Each row is a point. To make a cloud, some directions were put in groups of two or more. Within a group, all points are equally far from the middle, so they leave a hole (a ring in 2 directions, a hollow ball in 3). The other directions are filled evenly. Then the cloud was stretched, turned, moved and blurred a little. How many holes are there, and how many directions does each take, smallest first?

Cloud, 13 rows:
[[-19 -32]
 [ 15  20]
 [-25 -31]
 [ -4  47]
 [ 17  21]
 [-79   9]
 [ 10  31]
 [ 14 -16]
 [-22  59]
 [  9 -22]
 [-22 -32]
 [ 10  33]
 [-49  63]]
Holes: 1 (2)

Cloud, 20 rows:
[[ -4 -40  48]
 [-27  20  17]
 [ 35  -6  63]
 [-21  42  -9]
 [ 18  -1 -43]
 [ 51 -21  71]
 [  8 -30  50]
 [ 67   6 -29]
 [  5  39 -14]
 [ 53  -9  34]
 [ -7  29  22]
 [ 53 -37 -24]
 [ 19  54  38]
 [ 28 -11  22]
 [  6 -36  28]
 [ 30   4  45]
 [ 42  47   0]
 [ 21   3 -25]
 [  8  17 -47]
 [ 27 -31   2]]
Holes: 0

Cloud:
[[ -9  67  44 -24]
 [ 29  15  49  10]
 [ 46 -64 -28  36]
 [ 69  67  58  30]
 [-54 -42 -33 -23]
 [ -2  13  32 -21]
 [ 29  49  40  -1]
 [ 24   0  38  34]
 [ 33   6 -26  37]
 [-31 -27 -21  21]
 [ 69  25  11  35]
 [  5   7  47  25]
 [  6  53  76   5]
 [-11  -1  -4  -3]
 [ -6 -11  -2  23]
 [-15 -47  -3  42]
 [ -9 -49 -56  13]
 [ 66  13  23  42]
 [ 20  37 -26   0]
 [-11 -19   1 -14]
 [ 10  -7  39   9]
 [ 29 -10 -21 -29]
 [ 20 -41 -13  25]
 [ 34  15  40  17]
 [ 26  56  44  -6]
 [ 44  40  16  44]
 [  9 -33   1  -6]]
Holes: 0

Cloud, 55 rows:
[[-10  50  17 -39   3  13]
 [ -5 -59  30 -17 -48 -15]
 [ 13 -12  58  -8 -44 -24]
 [-12  29  22 -30 -12 -24]
 [-46  -6  11 -11  14  12]
 [-64 -11  83  -6 -46  11]
 [  4 -59 -49 -19 -10  44]
 [-52 -23  -9 -20 -26 -10]
 [ 50   6  38   4 -21 -25]
 [ -9   0 -34 -44  21  20]
 [ 40   8  57 -43   7  -8]
 [-31 -64 -14  36  45  13]
 [ 28  21   9 -59 -60 -20]
 [-16 -26 -26 -45 -38  35]
 [-16  13   3   9  51  31]
 [ 22  24 -35 -58 -21   0]
 [-57  -7  -9  47  14  21]
 [-17 -71  65 -14 -33 -20]
 [-77  -6  75   7  -5  26]
 [-30  21   3   3 -10 -23]
 [ 10 -12 -10 -61 -55  -3]
 [-35 -17  65 -17  45  40]
 [ 57 -38  18 -20  39  -6]
 [ 22 -44  20  16  26   9]
 [-62 -44 -20 -35  -4   3]
 [-40 -31 -19 -35  -7  56]
 [-23 -56  -3  21   5  13]
 [ 27 -29  32 -13 -49 -54]
 [ 34  20  57 -11   4 -10]
 [  9  10  36 -50 -20  24]
 [ 41  31  51 -40  56  16]
 [-51  -8 -14  57  19  33]
 [-22  30   2  26  35   3]
 [ 10  41  29 -40  44   8]
 [ 71  -9   5  -6  41   1]
 [-20 -16  48 -54 -18   5]
 [ -9  -2  72 -52 -59  16]
 [ -6  21  19 -62  -1  37]
 [-31  57 -13 -12  51  56]
 [-68   9  34 -26 -30  49]
 [ 46 -43  22 -11   2   5]
 [ 10   7 -51  33  18  23]
 [ 26   6 -25 -61  18  31]
 [ -5 -48 -58 -24 -20  30]
 [-35 -30  43 -25  10 -14]
 [-57 -25  47 -39 -46  25]
 [ 15  20 -47 -47 -34  14]
 [ 27   1   5  38  -7 -33]
 [ 26  16  57  -4 -18  10]
 [ 32  47  37 -63 -17 -10]
 [ 14   6 -11 -28 -46  26]
 [-18  -2   9 -23 -62 -21]
 [ -5  17   8 -19   7 -11]
 [-14  72  14 -16 -17 -13]
 [  4   4   1   2  29  -7]]
Holes: 0
